Every row gives one point. Each copy is the shape, with its points in the same order, turned, moved and blurred by noise. Some copies are also mirrored. Which?
In the rows, 128 means zero.

Shape (7 x 3)
[[122 114 141]
 [144  57 105]
 [105 124 114]
 [175 142 180]
 [ 99  93 121]
 [156 132 137]
 [126 150 109]]
Copy 1 (7 x 3)
[[117 109 126]
 [ 87 100 189]
 [107 131 120]
 [187  92 142]
 [ 81 113 130]
 [150 122 146]
 [128 155 128]]
Copy 1 is: mirrored
Copy 2 (7 x 3)
[[116 127 117]
 [150  63 109]
 [123 125 149]
 [132 172  65]
 [110  98 140]
 [147 145 104]
 [146 150 149]]
Copy 2 is: mirrored
Copy 3 (7 x 3)
[[131 152 147]
 [161 197 100]
 [108 141 127]
 [182 118 182]
 [111 174 130]
 [161 124 139]
 [124 110 118]]
Copy 3 is: mirrored
Copy 4 (7 x 3)
[[118  98 132]
 [ 58 104 172]
 [102 111 106]
 [172 127 168]
 [ 87  82 121]
 [130 133 150]
 [114 138 105]]
Copy 4 is: mirrored

Shape (10 x 6)
[[132 151 107 151 104  91]
 [151  67 142 161 182 144]
 [108 131 126 142  86 135]
 [116 151 132 132  63 144]
 [122 132 127 142  84  85]
 [104 106 161 114 182 137]
 [155 110  83 138 120 138]
 [ 87  96 135 128 182 150]
 [155 164 122 135  88 135]
 [143 125 118 110  79  97]]
Copy 1 (10 x 6)
[[165 138 109 113 103  85]
 [132  90 145 155 181 155]
 [134 154 143 113  89 113]
 [146 175 144  96  75 121]
 [170 125 129 119  76  94]
 [131 134 129 198 135 157]
 [127 118 101  93 131 128]
 [ 99 133 130 190 141 144]
 [169 169 115  89 107 123]
 [167 123 108 104  69 127]]
Copy 1 is: mirrored
Copy 2 (10 x 6)
[[135 129  85 145  71 104]
 [154  96 179 166 174 125]
 [ 94 133 125 118  95 122]
 [ 96 139 122  84  83 109]
 [122 108 110 131  68 111]
 [130 126 151 169 132 183]
 [128 116 100 121 138  91]
 [114 123 164 170 150 161]
 [134 156 107  96  90 112]
 [129 102  90  93  89 123]]
Copy 2 is: mirrored
